Each row is a point. Each copy is the shape, with its points in the same order, turned, moved and blurred by noise. Say if it was mirrored as well.
In the rows, zero is written as 128.

Shape:
[[112 126 103]
 [224 131 138]
 [140 112 108]
 [126 131 143]
 [106 158 113]
 [109 152 122]
 [147  98 100]]
Copy 1 (7 x 3):
[[129 153 106]
 [150  41 137]
 [143 130 122]
 [106 128 131]
 [ 99 143  88]
 [102 139 101]
 [167 131 126]]
Copy 1 is: mirrored
Copy 2 (7 x 3):
[[118 133  92]
 [140 205 177]
 [109 152 114]
 [139 125 128]
 [153 125  84]
 [150 124  99]
 [ 93 160 114]]
Copy 2 is: mirrored
Copy 3:
[[116 113 100]
 [221 128 149]
 [138 103 119]
 [126 138 132]
 [116 144  88]
 [115 147 101]
 [142  85 123]]
Copy 3 is: only turned

Shape, 11 rows:
[[144 108 151 145 116 126]
 [137 116 138 125 131 133]
 [ 59 124  80 148 118 134]
 [130 128  83 159 125 144]
 [131 121 124 150 117 118]
 [146 156 183 163 122 134]
 [ 55 137  96 159  99 127]
 [117 122 129 164 150 129]
 [133 112 100  41 160 133]
 [108 113 127 126 114 127]
 [131 109  92 138 104  61]]
Copy 1 (11 x 6):
[[123 108 163 152 133 126]
 [118 114 138 132 139 133]
 [189  80 109  86 168 113]
 [155  85  91 150 147 114]
 [147 112 132 146 142 110]
 [147 159 151 174 136 156]
 [212  95 113  99 161 114]
 [145 112 122 145 174 134]
 [ 61 111  96  64 126 121]
 [144 100 140 111 139 122]
 [142 116 135 127 134  47]]
Copy 1 is: mirrored
Copy 2, 11 rows:
[[132 111 126 152 122 149]
 [140 122 117 128 131 138]
 [ 68 124  60 115 157 114]
 [118 145  68 145 153 147]
 [121 126 105 152 131 135]
 [113 150 165 148 120 171]
 [ 48 128  73 126 141 120]
 [113 130 121 145 167 134]
 [188 128  87  64 129  95]
 [113 113 103 124 124 127]
 [123 125  83 179 112  80]]
Copy 2 is: only turned
Copy 3:
[[146  94 157 127 123 137]
 [128  96 130 112 120 138]
 [140 180  88 125 127  84]
 [127 124 101 155 119 121]
 [139 111 135 131 118 111]
 [ 87 101 191 132 124 134]
 [138 183 117 133 109  73]
 [123 116 121 139 152 114]
 [131  73  62  54 121 133]
 [143 126 132 105 119 112]
 [167  83 121 136  97  59]]
Copy 3 is: mirrored

Shape, 12 rows:
[[113 108 145  62 113 107 125 171 110]
 [108 112 103 128 131 131 119 130  92]
 [105 114 134  83 128  76  79 137 118]
 [126 124 123  98 146 109 134 138  69]
 [137 136  84 159 126 155 180  90 134]
 [131 112 110 108 119 103 107 172  73]
 [108 144 141 119  94 109 114 136  90]
 [180 152 104 125 109 137 134  86 143]
 [147  90  66 135  81 125 168  88 120]
 [144  87 122 148 118 153 144  96  92]
 [128 147 152 110 121  55 118  99 107]
 [167 124 113 166 120 124 161 119 151]]
Copy 1, 12 rows:
[[122  86 103 103 142 107  64 167 109]
 [100 134 119 143 160 113 102 126 133]
 [148  79 115 153 124  87  62 139 118]
 [119 146 117 135 161 107  83 149  96]
 [110 158 106 109 134 158 180  86 114]
 [102 126  91 132 160  73  78 148 122]
 [108 129 137 109 119  82  88 120 113]
 [167 149  95 100 135 117 144  85 123]
 [101 113  79 115 154 131 150  54  91]
 [109 128 133 109 191 108 147  91 111]
 [154 122 129 140 105  85  90 125  71]
 [133 129  99 111 123 113 188 116 113]]
Copy 1 is: mirrored
Copy 2, 12 rows:
[[126  89 162  54 149 106 133 116 123]
 [120 124 118 111 100  98 153 132 119]
 [110 121 129  75 165  56 132 107 108]
 [130 139 150  82 106 106 171 100 123]
 [168 135  97 177 100 163 162 140 131]
 [127 135 147  69 110  80 155 141 136]
 [ 89 132 138  95 139 107 151 150 118]
 [181 159 134 156 146 138 147 147  95]
 [185 101 114 160 123 117 201 159 131]
 [143 107 154 163  80 120 175 134 124]
 [106 160 144 112 188  93 174 100 113]
 [165 140 137 173 133 141 136 144 155]]
Copy 2 is: mirrored
Copy 3:
[[115 155 131  78 111 127 111 187 147]
 [155 157 134 113 139 152 145 145 102]
 [132 172 112  72 132  89 132 149 132]
 [163 157 159  93 126 138 157 170 140]
 [146  93 152 165 116 180 162  96 113]
 [178 172 130  82 112 144 126 170 124]
 [138 179 130 125  94 119 148 160 114]
 [138 132 165 145  94 139 131  71 144]
 [137  98 154 105  83 172 143  92  76]
 [152 124 185 135 130 152 135 130  82]
 [142 150 138 104  95  67 170 135 136]
 [165  89 142 157 102 136 122 105 121]]
Copy 3 is: only turned
Copy 4, 12 rows:
[[131 126 139  65 112  90 129 115 172]
 [104 107 131 111 144 145 141 155 134]
 [154  86 168  78 103 105 121 157 146]
 [134 129 134  82 165 130 133 136 134]
 [124 115 102 193 157 176 147 116 141]
 [117 125 109  65 132 113 147 150 116]
 [131 122 157 110 120 108 149 139 113]
 [176 124 109 158 103 176 130 118 124]
 [105  68  96 143 129 191 148  92 118]
 [101 111 120 147 149 161 100 114 108]
 [188  88 169 113 133 113 133 116 108]
 [141 100  76 181 126 134 125 123 122]]
Copy 4 is: mirrored
